Every row gives one point. Examples show where two turns around zero, p and q, send a point. Where does a point land after both, in the order given? Backwards means that the second turn is done in reverse. Each puzzle has new turns, and all numbers are rounded.
(in the rows, 128 means zero)

Turn p:
[86 90] -> [126  71]
[154 177] -> [111 181]
[134 115] -> [141 123]
[138 130] -> [134 137]
Turn q:
[121 185] -> [ 84 165]
[130 148] -> [116 144]
[168 118] -> [164 148]
[114  90] -> [144  91]
[107 100] -> [132  93]
Where do these land?
p, then q: [113 133] -> [123 113]
p, then q: [162 155] -> [102 163]
q, then p: [110  92] -> [164 109]
q, then p: [ 85 151] -> [104  86]
q, then p: [170 109] -> [148 169]

Turn p:
[158  94  96] -> [138 105  79]
[150  88  93] -> [131  97  80]
[105 164 162] -> [124 155 175]
[ 87 143 111] -> [ 83 132 141]
[129 161 136] -> [127 160 140]
[138 117 170] -> [163 119 153]
Turn q:
[ 89  86 113] -> [151  78 106]
[111  94  76] -> [175 109  88]
[140 139 120] -> [130 146 126]
[167 135 143] -> [130 156 160]
[113 135 156] -> [101 114 139]
[147 179 160] -> [ 81 165 149]
Where do these land?
q, then p: [183  81 138] -> [197 145 142]
p, then q: [113 149 118] -> [105 122 115]
q, then p: [169 155 131] -> [127 170 154]
p, then q backwards: [107 109 128] -> [111 119 148]
p, then q: [ 99 101 105] -> [143  87 115]
q, then p: [ 98 173 148] -> [ 76 115 149]

Turn p:
[158 172 133 147] -> [127 182 112 138]
[137 134  78 137] -> [132 122  77 124]
[122  85 121 134] -> [145  90 131 142]
[145  96 174  84] -> [164 123 187 103]
[ 79 153 134 138] -> [ 72 125 133 133]
Turn q:
[ 84 151 171 148] -> [106 159 164  83]
[128 165 102 157] -> [ 90 147 137 160]
[166  94 149  92] -> [188 118 104 123]
[150  92  90 163] -> [133  85 149 174]
[111 154 119 125] -> [100 141 120 124]
[128 113 137  83] -> [149 119  94 103]
Where do these land?
q, then p: [147 104 115 153] -> [146 127 142 163]
p, then q: [149 144 147 125] -> [126 160 123 131]
p, then q: [ 77 172 153 152] -> [ 77 135 157  81]
p, then q: [114  67 127  84] -> [195  97 120 110]
q, then p: [153 152  99 125] -> [109 129  97 156]

Turn p:
[ 99 103 189 142 123 127] -> [131 118 164 143 176  90]
[ 93 192 135 151 118 152] -> [ 89 193 116 131 154 126]
[122 159 109  99  97  92] -> [103 150 145 108  78 117]
[106 105 114 155 145 137] -> [115 103 104 120 157 128]
[162 133 118  96 148 101] -> [166 128 124 113  86 127]
[219  98 113 142 136 129] -> [176  90  99 180  88 155]
[ 96 105 117 110 129 157] -> [116 112 144 101 155 155]
Turn q:
[118 142 106  79 174 120] -> [104 134  80  91 141  98]
[106 128 155 152 151 120] -> [103 147 161 121 145 129]
[ 95 155  97 126 160  80] -> [ 89 175 107 129 118  85]
[172 133 148 144 100 153] -> [160 117 133 139 127 180]
[134 114 139 167 119 154] -> [147 123 159 151 150 145]
[115 137 155 155  95 148] -> [116 110 158 159 126 158]
[149  97  80 113 175 155] -> [169 128  95 109 176  91]
[165  83 133 128  89  71] -> [178 140 155 109  62 122]
[ 98 161 140  89  89 152] -> [ 86  77 106 143 108 145]
Where do these land?
q, then p: [105 118 124 102 127 158] -> [134  87 127 108 134 119]
p, then q: [180 134 114 105 113 159] -> [151 102 132 164 149 170]
p, then q: [156 116 173 185 122 158] -> [146 189 158 148 170 127]
q, then p: [131 118 112 162 188  53] -> [132 213 132 112  85  91]
p, then q: [114 122 139 101 120 149] -> [114 115 132 106 144 149]
q, then p: [101 121 108 129 118 161] -> [131  93 106 129 140 105]
p, then q: [106 106 114 156 118  41] -> [128 133 156 120  56  68]
p, then q backwards: [145 180 126 108 113 162] -> [157 163 142 167 132  97]
q, then p: [114 136 141 104 132 112] -> [110 127 150 106 126 128]

Turn p:
[114 132 156 137 110 153 156 122 170] -> [ 82  97 126 136 137 123 144 144 157]
[174 134 106 163 154 156 157 145 138] -> [137  97 130 154 156 164 169 125  94]
[168 116 162 108 144 143 116 140 103] -> [169 127 170 110 133 136 151 122 147]
[166 141 167 137  82 150 118 144  98] -> [138 120 159 142  99 146 156  83 171]
[104 104 109 100  84 127 137  78 155] -> [115 100  75 108 100  84 116 140 146]
[101 190  97 148 117 163 176 120 175] -> [ 55 130  77 161 146 130 175 137 116]
[165 120 157 117 152  84 109 111  94] -> [177 137 173 123 139  93 113 104 121]
[ 97 127 106 138 144  70  80 130 173] -> [134 153 100 158 156 116  53 151 126]
[138 123 150  86 114 137 114 176 137] -> [150 145 147 135 107 145 141 164 171]
[ 99 106  96 151 146  76 151  98  80] -> [121 130 132 107 108 100  86 108  52]
[ 82 116 101 123 162 150  94 143  85] -> [130 173 119  73 127 170 106 129 106]
Turn q:
[118 134  69 147 116 138 153 104 170] -> [125 127  85 105  92 113 136  74 145]
[101 125 128  97 130 165  99  90  93] -> [ 93 100 143  91 168 161 118 119 121]
[143 168 111 134  92 130 133 132 153] -> [135 155  94 128 105 128 118 106  95]
[171 145 110 160 128 117 131  75 150] -> [171 134 121 121 137  97 115  67 121]
[142  91 184  85 133  79 146 174 133] -> [157 147 168 128 105 115 128 217 138]
[140 135  68 164  94 115 132 113 121] -> [149 100  75 129 120 111 149  91 105]
[111 105 147 112 161 165  63 141 111] -> [101  96 152 147 159 177  89 146 153]
[174 124 139 137 129 126 181 154 129] -> [172 169 133 142 114 130 169 136 135]
[112 121 157 156 111 121 147 134 135] -> [119 129 155 146 100 111 146 126 114]
[ 70 132 167  88 185 124  97 164  85] -> [ 60 125 153 143 178 136 114 199 154]
Where do these land?
p, then q: [165 178 140 149 126 101 130 109 126] -> [138 126 149 139 148  72 139  94 128]
q, then p: [130  80 114 130  90 114 120 139 116] -> [152  89 138 122  86 147 131 139 129]
q, then p: [115  82 130 130 126  88  90 145 140] -> [154 103 140 145 106 158  83 143 148]
p, then q: [189 147 128 112 138 157 140 104 161] -> [167 146 129 126 118 100 167 120 180]
q, then p: [ 97 127 117 127 117 110 118 161 102] -> [115 129 131 127 102 161 110 147 101]
q, then p: [191 134 133 106 129 103 114  88 108] -> [197 141 155 125 159 118 151 121 120]
q, then p: [ 71 159 133 111 158 152 141 128 116] -> [ 73 166 118 109 141 122 115 160 123]
p, then q: [117  71 148 141  91 124  56 156 101] -> [148 119 143 117 107 186  51 100 103]
q, then p: [202 164 128 138 175 129 155 129 112] -> [141 135 132 168 196 114 172 108  96]
q, then p backwards: [ 60 134 129 151 153 159 155 100 126] -> [102 168 177 152 105 157 157 102 118]
p, then q backwards: [135 119  84 128 104 129 116 152 156] -> [145 125  99 130 116 129 108 177 134]
q, then p backwards: [ 65 141 151 113 129 171 201 125 173] -> [ 66 173 166 106  92 158 152 143  70]

Turn p:
[106 137 118  64 174 173  95 119 143  94 101] -> [ 92 137 104 165 175 130 122  84 180  90 105]
[162 152 172 127 103 141 159 114 119 103 118] -> [179 115 155 108 137 123 149 107 117  90 133]
[102 130 125  95 100  88  89 102 120 130 141] -> [116 176 149 134 107 133  83 105 119 135 106]
[136 193 163 123 157 111 170 195  77 116 124] -> [ 84  98 150  66 163 105 153 114  77  84 167]
[170 120  51 132 119 118 123 126 143 126 113] -> [144 128  75  94 136 163 121 126 142 174 105]
[112 114 153 180 146 114 134 157 134 158 132] -> [105 118 136 134  95 107 163 165 115 145 157]
[172 138  96 157 131 165  95  98  90 111 159] -> [161 155 111 142 185 159 146 154  94 140  95]
[ 93 147 137 137 107 144 164 145 153 197 125] -> [108  59 140 146  72 140 122 137 111 121 132]
[ 94 132 111 142 110  90 131 111 125 109 116] -> [131 157 119 128 104 142 107 106 117 141 164]
[122 135 104  68 132 142 139  78 139 119 137] -> [138 118 142 150 160 155  83  89 158 130 110]
[113 145 125 133  73 161 106 112 105 146  81] -> [152 124  91 156  94 129 124  96  85 101  97]
[ 92  52 117 122 176 109 152 191 143 139 194] -> [ 73 116 137 123 137  88  86 216 175 157 169]
[159  80 157 157 145 115 101 104 127 128 113] -> [156 159 134 142 124  87 168 136 143 163 118]
[158 117 163 156 120 120 132 139 173 115 137] -> [152 134 149 106 103 129 167 155 160 121 134]
Turn q:
[ 77 137 155 149 121 138 128 125 111 161 151] -> [ 90 171 110 129 114 104 132 119 127 164 114]
[116  88  95 105  81 101  87 115 146 160  96] -> [137  82 162 112 109  93  67 132 120 145  93]
[124 159 171 103 135 154  99 125  89  95 134] -> [125 161 147 117 184 154 150 121 156 159 129]
[172 116 116 106 122 118 108 166  98 150 193] -> [146 153 155 117 151 126 132 166  50 136 145]
[153 137 171  93 213 139 156 105 194 103 123] -> [125 120 147 149 140 157 160  37 141  69 180]
[123 102 131 138  89 135 145 139 152 109  94] -> [136  91 142 132  95 113 148 143 159 128 111]
[ 97 105 121 158 147 155 148 105  96 130 128] -> [ 73 117  85 119 130 133 142 132 129 134 115]
[151 131 112 152 112 133 109 100 163 148 108] -> [131 115 141 142  88 159  92 123 129 120 109]
[166 176 115 136 177 118 110 197 165 113  96] -> [182 120 126 197 137 149 114 131 142 124 201]
[ 90 118 127 161 102 103  96 112 128 114 131] -> [ 96 143 139 126 119 104  95 157 160 126 107]
[102 156  93 104  85 150 160 139  62  98 167] -> [148 154  87  49 146 124 158 176 132 159 129]
[165 112 130 131 153  94 190 109 132 153 116] -> [146 111  95 148 122 121 147  99  92  72 104]
Where do these land?
q, then p: [163 132 152 127 140 161 128 151 101 140 100] -> [143  82 116 150 140 116 156 147 113 152 137]
p, then q: [133 165 186 143  89  59  85  76  95 133 144] -> [165 197 118 134 164 159 159 104 152 155  52]
p, then q backwards: [113 146 114  88 179 151 150 100 161 127 128] -> [125 123 152 125 170 148  98 110 135  98  75]
p, then q: [108 159 171 149  79 143  79 115  82 152 119] -> [146 143  91 133 166 145 147 177 170 134  69]
q, then p: [131 105 151  89 116 131 131 112 158 136 112] -> [165 135 157 143 118 100 128 102 142 136 128]
q, then p: [164 149  95  82 131  61 167 167 113 116 116] -> [145 152 126  56 194 118 150 138 143 168 116]
p, then q backwards: [137 121  85 176  96 131 142 114 138 104 163] -> [166 178  85 138 115 149 119 150 110 119 137]
p, then q: [ 97 145 134 170  83 134 172 100 151 113 102] -> [122 141 156  91 105 173 156 175 101 115 107]
p, then q: [124  79  97 110 129 130 109 150 123 170 168] -> [135 110 135 174 126  89  89 139 129 173 142]
q, then p: [127 138 129 124 168 132 158 154 163 166 146] -> [163 144 148 131 143 157 102 144  84 149 137]
q, then p backwards: [ 91 105 121 182 172 157 174  85  89  89 151] -> [112 161  93 135 172 151  88 212 152 111 104]
q, then p: [143  87 100 116 149 144  82 158 136 137  75] -> [128 145 129 165 116  75 140 187 135 161 118]
p, then q: [154 162 113 129 119 110 131 165 137  96 153] -> [145 120 138  94 153 133 151 103 134 152 166]
p, then q backwards: [107  99 146 106 144 147  81 147 145 115 114] -> [ 93 129 159 173 131  94 141 117 129 112 124]

Turn p:
[146 150  91  94 155  77 118 125 146 143 115 115] -> [125 110 152 123 185 159 134 145 153  88 123 131]
[157 100 157 161 136 148  73  79 117 175 157 159] -> [122 119 115 166 163  39 106 116 122 153 125  91]
[ 99 141  91  84 161 114 137 146 172 134 174  99] -> [122 168 126  98 172 191 105 129 115  93 122 104]
[177  99 116 129 120 145  87  65 180  86  90 173] -> [105  64 173 193 136 126 130  58 128 149 103 105]
[ 90 135 173 118 176 104 142  86 112  95 122 146] -> [160 135 119 125 122 137  85  95 201 148 143 134]
[112 102 157  88 101 102 171 146 136 148  88 150] -> [133 129 119  86 137 142 175 116 151 170  95 167]
[175 124 113 154 109 130 173 137  83 128 127 114] -> [132 127 117 133 106 100 177 127 114  95 168 160]
[111 118 108 110 139 135 135 172  82 107 139 133] -> [140 123 136  66 103 128 117 130 112 113 153 133]
[138  99 182 172 161 155 154 154 126 154 177  98] -> [172 200  91 131 109  83 145 126 118 116 124  89]
[139 179 174 130 132 108 128 121 126 100 115 164] -> [151  98 121 148 117 148 136 141 176 165 158 111]
[ 99 154  87 155 104 149 145 158  94 175  98 130] -> [103 155 160 112 116 111 136 187 101 142 149 178]
[ 90  91 145 155 104 110 116 137 169 144 153 124] -> [ 85 162 102 119 118 120 127 129 136 141  78  98]
[ 95 157  93 111  90 164 111 139 122 108 153  92] -> [107 124 109 124 107 167  86 153  70 117 136 141]
[164 142 105 132 104 150 101 126 127  96  84  97] -> [134  79 153 168 101 140 133 140  98 103 115 148]
Turn q:
[147 122 117  81  90 140  81 128 129 182 169 111] -> [196 167 135 142 130 102  87 123 147 136  99 164]
[139 112 160 159 168 116  87  98 160 130 100 165] -> [139  99 137  68 119  85 142 154 107 131 170 114]
[136 162 160 130 128 133  83 104 154 131 138 144] -> [153 145 148  90 111 107 119 167 128 104 128 113]
[146 117 118 146 172 132 165 136 176 191  93 171] -> [145  87 166  95 109 114 190  86 164 153 159 135]
[101 161  95 160 138 109  99 125  84 121 100 173] -> [ 88 131 126  82 179 108 157 137 114 139  86 111]
[133 127 119 148 176 162 123  81 153 154 119 126] -> [126 109 148 118 133  90 143 155 177 132 170 132]
[148 106  84 161  98 139 122 119 162 134 156 160] -> [146 162 169 112 164 144 140 123 119 145 165 162]
[119 136 149 174  79 139 161 149  80 105 165 114] -> [104 147 151 161 160 178  86 111 109 124 119  78]
[117 126 162 107 121  88 124  75 127 105 135 130] -> [107 148 118 124  81 112 107 166  99 151 131 119]
[ 86 115 140  91  82 152 167 173 159 105 135  97] -> [151 106 128 185 104 204 124 137 116 116 105 151]
[141 146 135 139 174 135 177 137  89 125 145  96] -> [ 94 129 109 169 127 123 135  99 165 113 141  80]
[151 149  93  94  80 116 139 174  83 120  82  86] -> [ 95 128  94 134 133 155  96  71 133  98  65 171]
[122 144 124  98 137  81 116 159 168  99 118  96] -> [127 128 107 145  89 120 156 128  89  79 112 158]
[153  88 140 103 104 167 170 134 112  98 176 158] -> [155 161  98 143 131 197 108 119 139 165 165 111]
[ 82 108 124 129 172 111 104 130  85 122  89  93] -> [ 96  73  87 152 151  81 129 142 113 131 104 123]
Where do these land?
q, then p: [157 161 108 113 135 143 130 173  80 146 133 113] -> [122 122 169 183 134 160 108 106 149 110 119 140]
q, then p: [140 147 173 145 101 129 114  78 165 137 170 171] -> [175 103  68 123 139 147 148 181 103 138 125 109]
q, then p: [123 136 105 173 129 146 166 118  94 129 122 127] -> [142 181 129 136 131 134  87 123 142 138 104 121]
p, then q: [150 136  67  94 118 136 127 176 123 124  84 121] -> [146 104  76 126 117 177 105 122 131 158 133  81]
q, then p: [111 138  94 105 147 119 152 123  73 140  69 136] -> [ 93 161 173 113 154 140 116 112 144 146  88 171]
p, then q backwards: [123 109 155 165  91 100 114  66 166  93 160 127] -> [131 135 131  98 156 118 185 136  60 122 120  79]
q, then p: [ 82 166  95 118 149 137 156  85 103 107 138 117] -> [113 188 158 114  99 161 134 168 139 143 110 129]
q, then p: [119  68 130  97 109 107 108 136 141 158 152 121] -> [114 101 132 141 152  66 160 144 135 127 154 122]
q, then p: [156 140 154 118 116 130  66 158 148 172 104  89] -> [127  41 131 137 123 124 144  92 161 115 110 110]
p, then q: [160 126 116 156 180 136 136  87 120  85 135 137] -> [116 163 155 133 119 115  97 164 100 113 179 113]
q, then p: [131  73 177  86  96 144 117 150 175 152 125 119] -> [116  72 117 144 134  67 169 111  83 132 129 106]
p, then q: [133  83 131  87 134  82 166 186 180 162 112 104] -> [ 89  90  87 114  73 171 158 125 194 117 123 138]
q, then p: [135 149 129 128 141 154 139 166 102 110 108 110] -> [122 135 157 144 107 147 104  92 118 108 112 133]
p, then q: [ 93 144  96 154 158 147 126 133 121 128 125 150] -> [162 139 140 130 114 120 109 149 114 107 100  95]
q, then p: [108 145 190 179 118 109 103  86 128  78 182 177] -> [193 128  76  90 111 140 111 205  97  88 136 136]

Turn p:
[115 120 112  89 109  81  95 130 114 147 101 131  99 112] -> [141 118 131 123  66 144 142  87 139 123 121 106 162 133]
[134 127 112 125 139 107  74 131  93 187 128 155 101 135] -> [121 113 144 152  85 150 117  63 103 119 150 102 113 140]
[118 131 131 115  89 140 109 138 102 164  98 124 144 136] -> [130 157 104 133 107 161  92 114 134 127 131  97 138 135]
[114 149 155 139 144 145 106 135 173 106 139 113 146 106] -> [136 134 151 151 158 129 125 148 110 150  81 151 141 122]
[116 106 165 152 133 139 149 103 164 106 155 114 139 162] -> [115 128 132 129 155  95 114 182  99 125 143 160 149 133]
[154 151 141 127 128  87  99 109  83 149  73 158 114 117] -> [101 118 157 118  98 166 145 103 126 107 127  54 131 129]
[140 112 114 148 152 154 125  98 159  96 129  80 135 123] -> [106 106 126 148 169 140 146 156 144 150 132 172 148 137]
[ 93 141 120 123 119 118 110 105  74 148 118 158 101  93] -> [117 131 164 140  66 145 115 109 161 101 123 109 108 119]
[136 111 108 179 101 143 168 167 161 117 143 134 140 125] -> [133 178  95 140 159  83 157 142 132 137 130 143 104 148]
[139 126 141 101 143 149 130 148 105 152 107 139  93 115] -> [113 107 107 108  94 148 120 114 119 133 105 118  95 130]
[120 135 118 157 106 143 189 154 165  99 142 115 104 175] -> [159 150 108  95 154  89 141 173 126 129 143 157 109 180]
[127 135 114 117 150 153 125 124 161  76 142 143 159 152] -> [140 136 139 107 184 134 133 130 117 111 121 177 138 111]
[126 123 127 101 135  96 141 122 124 178 109 154 129 106] -> [136 129 121 128  77 141 148 119 111 132 140  99 122  90]
[128 148 114 123 164 147 139  91 143 114 145  99 169 132] -> [140 109 144 138 173 152 124 156 139 144 149 157 132  95]
[163 119 137 112 120 159 124  89 154  89 170 120 150 118] -> [126  95 108 154 179 120 125 151 134  92 112 157 148 102]
[115  95 133 114 142  96 110 144  65 141 101 145 127 118] -> [ 88 131 139 102  84 125 114  79 141 137 137  99 134 108]
[137 145 132 155 103 118 185 188 135 108 177  94 125 152] -> [174 135 105 110 166  54 119 148 141 157 133 119 104 162]
Turn q:
[125 151 152 158 145 151 114  90 100 143 110 137 103 108] -> [132 128 138 146 111 166 161 128 121 108  90 158 135 156]
[157 148 139  88 170  89 149 170 172 153 128 115 162 130] -> [107 100 130  62 184  95 128 103 126 127 121 111 145  92]
[135 127 104 149 130 130 144 137 136 110 124 181 132 170] -> [161 117 144 124 100 123  98  86 123 141 159 142 138 131]
[120 161 171 128 101 143  92 105 135 124 102 115 111 132] -> [137 144 124 157 129 145 157 127 130 163  72 138 118 119]
[136 105  95 118 173 114 138 159 134  93 139 127 130 155] -> [149 124 111 103 136  90  87 121 139 118 153 115 164 144]
[148 134 114  97 154 108 156 120 152 143 151 101 179 161] -> [ 86 108 142  92 135  61 130 112 120 137 136 107 141 123]
[109 174 167 113 106 125 105 123 103 138 166 119 121 102] -> [ 94 123 131 138 140 144 122 169 131 141  82 169 101 116]
[137  87  88 159 121 105 129 136 112  84 110 165 164 125] -> [179 119 124 131  77 111 108 130 129  94 172 116 133 100]
[141 118 165 177 105 144 146 112 126 112 128 124  99 124] -> [141 162 118 116  90 166 131 125 104 134 109 123 104 149]
[168 140 137 134  95 147 109 110  93 133 115 131  90 124] -> [133 165 137 166 125 156 133 134  81 126 109 147 136 125]
[132 145 106 112 149 137 156 169 128 117 115 106 173 145] -> [127 130 171  95 138  97 111 129 155 130 135 100 159 112]
[100 104 120 117 128 145  82 118 155 149 160 107 120  92] -> [ 83 113  80 166 142 144 133 138 158 119 127 111 118 133]
[125  83 115 100 136 138 162 133 130 104 119 162 143 130] -> [143 129 117 105 112 123 135 134 137 140 192 130 155 122]
[ 77 123 105 100 123  97 121 104 150 146 141  92  95  90] -> [104 134  94 151 175 109 155 144 163 109 138 134  79 148]
[104 163 135 134  90 149 107 115 135 172 143 107  93  83] -> [ 83 145 133 168 155 174 143 132 142 122 100 141  83 130]
[134  87 135 163 121 127 139 149  86 127  98 160 134 177] -> [189 106 156 128  98 144 113 137  89 142 154 106 141 144]
Where do these land?
q, then p: [102 131 164 136 147 143 110 141 149  91  90  93 109 115] -> [151 129  94 115 155 180 168 143 117 155 130 126 125 138]
p, then q: [127 106 106 153 156 150 131 131 129 113 149 117 163 120] -> [122  89 117 115 133 147 131 105 144 103 129 159 119 145]
p, then q: [113  94 165  93 120 149 104 103 139 178 130 147 151 149] -> [127 126 145 184  92 143 101 173 147 100 122 136 132 101]
p, then q backwards: [146 120 113  74  99  56 115 173 127  98 135 142 117 148] -> [163 119 124 144 198 108 142 124 169 102  77 133 149 157]
p, then q: [149  99 187 115 131 150 141 150 148 102 137 144 120 109] -> [186 119 142 140 159 115 147 154 149  99 153 130 131 118]
p, then q: [151 113 123 146 136 114 138 121 152 123 125 123 123 172] -> [118 107 140 107 125 104 101 149 120 132 148 139 139 150]
p, then q: [107 140 102 146 151 142 133 108  71 212 146 144 110 114] -> [103 164  89 174 119 179 100 127 108 139 107 134  74 161]
p, then q: [131 217 132 152 141  31 121 108 112 181 140 131 133 130] -> [ 80 167 112  82 120 144 128 173  55 134  63  73 111 148]
p, then q: [105 100 111 129 119 115 178 127 140  92 104 128 140 151] -> [104 117 140  97 158 104 108 121 146 144 150 160 127  93]
p, then q: [149 104 162 124 142 153 124 135 153 109 142 135 115 133] -> [173 106 136 136 133 122 132 149 136 112 154 137 142 136]
q, then p: [ 86 162 106 147  95 136 118 142 122  98 120 141 108 125] -> [124 126 135 157 141 137 155 136  84 109  97 119 115 164]
q, then p: [142 162 109  75 136 158 116 114 130 130 142 117 129 124] -> [137 172 175 133 122 129 132 139 112 144 133 128 125  94]
q, then p: [122 128 134 132 113 154 134 145 122 210 119 116 160 126] -> [ 89 123 120 125 107 108  80 173 127 170 117 154 124 126]
p, then q: [130 127 100 148 119 116 133 104 152  97 134  94 116 103] -> [136 110 133  79 116 132 121  90 127 136 148 107 117 125]
q, then p: [143 115 107 133 104 153 133 124  69  96 138 122 129 124] -> [148 158 138 136 159 107  99 110 131 124  98  93 122 150]
q, then p backwards: [146 131 127 144 140 127 118 122 132 119  98 152 124 107] -> [128 131 104  94 116 122 114 121 144 127 127 150 131 122]
